Each point is reached from the start by the listed moves, each made 0, 1 or 2 times, or once backwards (-1), plus a little noise. Is the number of moves made odd or even? Then give how often each move was made.
(in the rows, 128 means zero)

Moves:
(1): [150 117 139]
(2): [148 153 112]
Start: [153 140 116]
Points:
[238 170 106] -> even (2, 2)
[171 200  74] -> odd (-1, 2)
[196 155 111] -> even (1, 1)

Moves:
(1): [151 125 118 136 124 128 137 131 129]
(2): [129 166 116 128 130 128 124 125 126]
(3): [128 133 149 136 115 137 134 121 128]
(4): [130 119 118 164 130 122 130 111 133]
(5): [142 137 145 139 167 128 129 136 136]
(6): [124 125 114 129 136 162 130 127 130]
(7): [121 123 127 125 131 130 158 126 133]
(8): [116 120 128 153 123 128 128 163 127]
(9): [126 135 125 131 123 130 126 136 162]
Start: [132 123 130 113 135 135 105 145 123]
Points:
[139  96  30 239 163 184 182 177 113] -> odd (2, 1, -1, 2, 0, 2, 2, 2, -1)
[143 130  53 180  93 165 150 163 160] -> odd (2, 1, 0, 1, -1, 1, 1, 1, 1)
[155 214 184 207 166 124 145 221 172] -> even (1, 2, 2, 0, 2, -1, 1, 2, 1)
[140 125 140 137 249 199 137  94 120] -> odd (-1, 0, 0, 1, 2, 2, 1, -1, -1)
[110  77 150 175 115 177  89 213 122] -> even (0, -1, 1, 0, 0, 1, -1, 2, 0)
[ 92  83 137 179 178 173 162 181 217] -> even (-1, -1, 0, 1, 1, 1, 2, 1, 2)

Moves:
(1): [158 134 132 128 132 125 125 122 127 124 142 131 129 124 124 126 121 131
 124 125 138 132]
(2): [126 149 132 123 126 127 119 134 126 131 130 130 130 133 122 127 136 122
 128 134 132 121]
(3): [123 129 154 132 123 124 128 124 124 132 128 122 125 122 133 124 132 132
 122 129 135 126]
(4): [126 128 129 149 133 123 123 129 134 127 126 132 118 132 121 131 127 126
 128 129 127 127]
(5): [126 128 128 131 148 125 128 125 127 129 129 120 139 130 135 131 130 127
 132 134 127 137]
(6): [130 122 132 134 124 152 134 135 119 138 137 133 136 130 120 129 131 121
 122 133 123 137]
(7): [128 136 129 130 127 123 148 129 131 127 121 133 131 130 126 123 131 131
 128 129 127 134]
(8): [136 126 131 122 127 127 129 158 136 119 136 123 134 126 134 133 124 139
 129 120 129 133]
(9): [128 131 131 126 127 139 125 124 153 122 123 124 135 119 132 130 130 127
 126 132 124 130]
(10): [135 135 122 130 130 127 130 129 134 152 129 122 124 116 133 130 129 125
 132 126 130 127]
(11): [112 128 131 124 130 122 132 123 136 128 155 128 126 128 127 131 124 127
 130 128 132 134]
(12): [124 120 129 122 138 124 118 128 133 130 121 151 124 125 136 137 124 124
 121 142 135 130]
(13): [123 127 127 139 119 123 121 121 130 133 132 135 147 137 138 129 128 128
 123 125 124 134]
(14): [132 124 135 117 124 131 125 118 133 137 119 123 115 154 126 141 121 132
 124 116 129 140]
(15): [128 128 124 135 129 137 135 124 132 123 131 125 121 134 148 135 131 115
 124 124 134 125]
(16): [141 127 130 126 122 120 134 130 126 126 125 123 138 117 123 153 140 123
 131 131 125 123]
(17): [128 111 119 124 128 123 122 124 130 131 136 131 121 131 124 120 160 134
 124 137 136 128]
(18): [126 131 122 130 124 139 124 121 121 126 132 132 124 126 133 131 131 147
 132 126 129 131]
(19): [130 125 131 134 126 125 127 127 130 129 128 133 135 131 123 128 128 120
 149 119 140 134]
(20): [134 126 132 130 115 130 125 132 128 122 137 122 120 138 134 123 128 129
 141 146 117 125]
Start: [128 138 124 131 127 123 127 134 130 134 115 123 141 120 135 124 136 128
 134 114 120 127]
Points:
[165  98 145  90 120 178 117 135 157 189 139  70 102 123 165 151 157 166
 142 111 123 166] -> even (0, -1, 1, -1, 1, 1, -1, 1, 1, 2, 0, 0, -1, 2, 0, 0, 1, 1, 0, 1)
[108 121 113  91 166 103  92  62 183 168 115 143 119 123 148 212  77 137
 146 118 120 168] -> even (0, -1, -1, 0, 1, -1, -1, -1, 1, 1, 2, 2, 0, 2, -1, 1, -1, 1, 0, 0)
[114 160 148 125 159 184 157 177 175 130 172 122 177 102 140 131 236 160
 137 128 169 183] -> even (0, 2, 1, 0, 2, 2, 2, 2, 2, 0, 1, 0, -1, 0, 1, 0, 2, 2, 1, -1)
[201 111 113 154 174 106  75 146 188 112 127 141 249  81 155 130 114 119
 144 126 122 168] -> even (2, -1, -1, 0, 2, 0, -1, 1, 2, 0, -1, 1, 2, -1, -1, 0, 0, -1, 1, 0)
[175 143 127 108 100 105 108 198 179 135  75 137 205 131  93 166 137 116
 160  60 135 149] -> odd (0, 1, -1, 0, -1, 0, 0, 2, 1, 0, -1, 0, 1, 1, -1, 1, 0, -1, 2, -1)
[155 170 110 109  48 145 165 159 211 141 202  93 149 148 135 165 235 124
 132 160  90 137] -> even (0, 2, -1, 0, -1, 1, 2, 1, 2, 1, 2, -1, 1, 1, 1, 2, 2, 0, -1, 2)
[218 184 180 111 156  64 119 132 184 126  76  94 227  92 124 179 151 138
 113  99 141 158] -> odd (2, 1, 1, 0, 2, -1, 1, 1, 2, 0, -1, 0, 1, 1, -1, 2, 0, -1, 0, -1)
[182  95 120 165 117  89 122 176 173  66 127 178  75 198 177 164  95 119
 179 103 152 152] -> odd (1, -1, -1, 2, -1, -1, 1, 2, -1, -1, 0, 2, 0, 1, 2, 0, 0, 0, 2, 2)

Moves:
(1): [124 125 130 125 121 130 130 147 125 121 140 144 125 136 125 131 139 126
 156 122 125 133 145 124]
(2): [117 120 130 128 142 124 140 130 133 122 131 132 141 130 123 124 129 125
 133 124 132 110 141 127]
(3): [122 131 117 122 136 118 130 123 125 131 135 136 136 118 124 135 121 129
 137 126 128 140 120 138]
(4): [156 130 126 128  96 129 130 127 128 123 130 135 133 129 125 130 105 130
 137 124 119 120 131 129]
(5): [131 110 128 113 119 137 137 128 141 135 121 132 123 119 111 130 121 124
 127 121 117 129 143 127]
(6): [118 144 124 126 110 133 131 138 128 119 114 125 130 133 133 132 123 131
 123 118 128 129 126 124]
(7): [111 143 137 123 127 132 115 132 135 136 142 145 122 131 141 133 127 128
 125 128 119 116 126 133]
(8): [137 122 137 130 137 119 120 128 140 127 108 132 132 131 130 144 126  96
 134 132 136 129 128 139]
(9): [126 126 127 145 127 129 138 132 144 117 123 136 112 114 123 131 116 127
 139 113 130 124 115 118]
(10): [122 145 104 126 127 123 112 124 127 127 113 141 132 127 134 139 128 121
 131 143 126 126 126 107]
(11): [129 116 122 130 128 133 126 108 123 148 116 135 143 114 139 121 143 133
 134 118 139 125 125 116]
(12): [129 124 135 114 136 120 118 141 129 131 132 131 114 138 128 131 125 135
 130 136 139 124 122 124]
(13): [123 121 145 146 129 119 125 128 119 129 135 123 121 124 122 153 132 139
 123 131 130 121 148 139]
(14): [127 121 116 134 118 120 133 129 146 123 122 133 126 129 131 121 126 127
 122 135 123 129 129 137]
(15): [131 136 123 119 129 132 150 129 145 118 117 115 132 124 110 140 136 146
 135 133 133 121 116 134]
(16): [123 135 151 130 128 124 129 148 129 128 117 137 136 119 108 112 131 133
 122 129 131 132 129 133]
(17): [125 130 130 131 121 134 124 126 127 134 130 117 115 125 121 122 129 117
 140 129 133 119 130 136]
(18): [126 125 136 120 116 127 137 114 124 111 126 118 124 117 137 134 130 133
 123 132 121 136 128 128]
(19): [123 127 131 128 118 148 121 117 130 104 124 114 138 124 122 129 126 130
 133 131 131 150 121 130]
(20): [141 125 112 124 123 136 125 123 121 117 137 146 127 121 139 119 140 109
 118 127 140 111 135 112]
(21): [128 123 133 143 131 137 136 110 140 129 128 131 122 145 123 119 134 128
 113 120 125 129 136 129]
(22): [124 153 122 112 140 127 107 143 146 117 118 121 125 124 134 119 127 141
 122 110 129 134 145 134]
(23): [128 124 121 133 120 116 121 125 129 130 130 117 134 128 123 124 139 128
 129 122 119 131 129 122]
(24): [128 143 138 127 134 136 130 112 138 136 142 120 131 120 131 128 127 138
 137 152 133 138 143 127]
Start: [123 133 142 131 149 124 142 124 133 130 123 117 128 134 139 131 125 116
 126 117 133 136 136 124]
Points:
[133 172  36  69  26 117 159 106 211  53  20  58 118 134 151 131  51 167
  64 119  39 178 146  74] -> even (-1, 0, -1, 1, 2, 2, -1, -1, 0, 2, -1, 0, -1, 2, 0, -1, -1, 2, 0, -1, 0, 1, 1, 0)
[149 187 161  79  96 165 107 150 179 147  87 184 152  87  62 149 106  95
 194 120 165  70 113 132] -> even (0, 0, 1, 2, 1, 0, 2, 1, 0, 1, 1, 1, 0, -1, 2, 2, 2, -1, 1, 1, 0, 0, 0, 0)
[142 100 157 163   8 132 191 100 214 122 146 138  53 161  95 106  42  87
 135  75  36 130  89 199] -> even (0, -1, 1, 2, 1, 0, 2, 0, 1, -1, -1, 0, -1, 2, 0, 0, 2, 1, 0, -1, 2, -1, 1, -1)
[154 137 190 162 127 115  99  40 185  69  60  93 208 110  53 130  77  47
 106 158 113 180 249 170] -> odd (-1, 2, 1, 2, 1, -1, -1, 2, -1, 2, -1, -1, 1, 0, -1, 2, 1, 1, 2, 0, 2, 1, 1, 1)
[ 86  38  30  31 139  98 196 138 127 180  96 197 166 130 182 101 157 112
 107  93 148  67 125  60] -> even (0, 2, 1, -1, 2, 2, 0, -1, -1, 0, 2, 2, -1, 2, 0, -1, -1, 0, -1, 1, -1, -1, 0, -1)
